Each point is reached from the start by the listed moves, each made once or not at all, plus a little noise. Say if it took an odd or an even number of moves. Then give how often each move was made.

Moves:
(1): 0.43  0.38  -0.67  -0.17  0.34
(2): 0.17  -0.02  -0.10  0.48  0.12
Start: -0.02  0.00  0.36  0.17  -0.18
Points:
0.39  0.36  -0.28  0.00  0.18 -> odd (1, 0)
0.59  0.31  -0.42  0.46  0.21 -> even (1, 1)

Moves:
(1): 0.21  0.15  -0.33  -0.09  0.12  0.02  0.03  -0.26  0.09  -0.18
(2): -0.32  0.21  0.16  0.02  0.02  0.06  -0.07  0.00  -0.53  0.09
(3): 0.07  -0.02  0.34  0.04  0.08  0.16  -0.04  -0.03  -0.15  0.09
(4): -0.06  0.22  -0.12  0.13  0.23  0.10  0.55  0.20  0.28  -0.17
(5): 0.29  -0.28  0.42  -0.21  0.12  -0.21  0.17  -0.33  -0.03  -0.17
(6): -0.13  0.28  0.28  0.24  0.30  -0.08  -0.01  -0.23  0.46  -0.43
(7): -0.39  0.16  -0.07  -0.41  -0.13  0.32  0.24  0.07  -0.20  -0.08
(8): -0.18  -0.07  -0.43  0.27  0.03  0.21  -0.04  0.71  -0.13  -0.18
Start: 0.21  0.07  0.26  0.06  -0.25  0.06  -0.10  0.28  -0.02  0.09
Points:
-0.04  0.20  1.04  0.41  0.28  0.23  -0.10  0.39  -0.40  -0.51 -> odd (0, 1, 1, 0, 1, 1, 0, 1)
-0.18  0.54  1.05  0.35  0.15  0.18  -0.21  0.02  -0.22  -0.18 -> odd (0, 1, 1, 0, 0, 1, 0, 0)
-0.48  0.64  0.58  -0.17  -0.06  0.71  0.59  0.53  -0.63  0.04 -> even (0, 1, 1, 1, 0, 0, 1, 0)
-0.29  0.40  0.24  0.53  0.11  0.59  0.29  1.14  -0.56  -0.11 -> even (0, 1, 1, 1, 0, 0, 0, 1)
0.06  0.15  0.50  -0.43  -0.01  0.26  0.85  0.23  0.05  -0.34 -> odd (0, 0, 0, 1, 1, 0, 1, 0)
-0.18  0.51  0.31  0.21  0.00  0.23  0.39  0.46  -0.24  0.03 -> even (0, 1, 0, 1, 0, 0, 0, 0)

Moves:
(1): -0.18  0.14  0.10  -0.11  -0.18  0.01  0.11  0.01  0.00  -0.08  0.15  -0.25  0.01  0.19  -0.03
(2): -0.26  0.06  -0.04  0.19  0.01  -0.16  0.01  0.14  -0.11  0.00  -0.17  -0.16  0.02  0.03  -0.06
(3): 0.03  -0.20  0.17  -0.01  0.25  -0.11  0.13  -0.08  -0.01  -0.10  -0.13  -0.10  -0.01  0.16  -0.13
(4): 0.07  -0.17  0.04  -0.01  -0.04  0.14  0.08  0.04  0.11  -0.37  -0.11  0.03  0.02  -0.06  -0.08
(5): -0.09  -0.16  0.25  0.22  -0.07  -0.12  0.12  0.04  -0.10  -0.18  -0.10  -0.06  0.13  0.45  0.19
(6): -0.13  -0.11  -0.05  0.07  0.09  -0.05  -0.15  0.52  -0.15  -0.08  0.03  0.05  -0.21  -0.06  0.05
(7): -0.11  -0.25  0.33  0.03  -0.18  0.54  0.02  -0.18  0.09  0.03  -0.16  0.07  0.16  -0.01  0.15
(8): 0.12  0.02  -0.21  -0.26  0.06  0.13  0.30  0.02  0.10  -0.07  -0.10  -0.33  0.00  0.08  0.33
(9): 0.00  0.29  0.05  0.09  0.04  0.03  -0.13  -0.14  -0.12  -0.10  -0.10  0.21  -0.29  0.07  0.15
(10): 0.20  -0.09  -0.06  -0.28  0.25  -0.02  0.38  0.03  -0.37  -0.07  -0.07  -0.03  0.27  0.06  -0.35
(11): -0.02  0.27  0.22  0.20  0.41  -0.19  0.12  0.03  -0.14  -0.18  -0.12  -0.12  0.18  0.08  -0.05
(12): -0.04  0.17  -0.10  -0.22  -0.13  -0.19  -0.21  0.15  0.02  0.14  0.03  0.00  0.07  0.05  -0.22
Start: 0.01  0.40  0.00  0.10  -0.09  0.32  -0.05  -0.06  -0.15  -0.14  0.13  0.33  -0.27  0.13  0.10
Points:
-0.36  0.13  0.65  0.38  0.65  -0.19  0.76  0.68  -0.92  -1.20  -0.39  -0.32  0.16  0.97  -0.36 -> even (1, 1, 1, 1, 1, 1, 0, 0, 0, 1, 1, 0)
-0.26  0.63  -0.07  0.29  0.47  0.05  0.23  0.66  -0.45  -0.48  -0.21  -0.23  -0.27  0.26  0.37 -> even (0, 1, 0, 0, 0, 1, 0, 1, 0, 0, 1, 0)
-0.20  -0.06  0.58  -0.25  -0.38  0.72  0.50  -0.05  0.04  -0.75  -0.29  -0.33  0.11  0.97  0.32 -> odd (1, 0, 1, 1, 1, 0, 1, 1, 0, 0, 0, 1)
-0.04  0.75  0.29  0.05  0.75  -0.31  0.65  0.13  -0.88  -0.70  -0.64  -0.27  0.12  1.12  -0.04 -> even (0, 1, 1, 0, 1, 0, 0, 1, 1, 1, 1, 1)
-0.30  -0.11  0.46  0.04  -0.40  0.96  0.41  0.41  -0.11  -0.87  -0.14  -0.17  -0.13  0.71  0.70 -> even (1, 0, 0, 1, 1, 1, 1, 1, 0, 0, 0, 0)
0.14  0.16  0.50  -0.06  0.28  0.75  0.35  -0.44  -0.56  -0.38  -0.35  0.47  -0.13  0.42  -0.08 -> even (0, 0, 1, 0, 0, 0, 1, 0, 1, 1, 0, 0)
-0.55  0.88  0.72  0.28  0.13  0.26  -0.01  -0.13  -0.44  -0.43  -0.36  -0.03  -0.12  0.68  -0.09 -> odd (1, 1, 1, 0, 0, 0, 1, 0, 1, 0, 1, 1)
-0.17  0.93  0.47  0.04  0.29  -0.12  0.39  -0.03  -0.42  -0.71  -0.22  -0.32  -0.16  1.21  0.34 -> odd (1, 0, 1, 0, 1, 0, 0, 1, 1, 0, 1, 1)
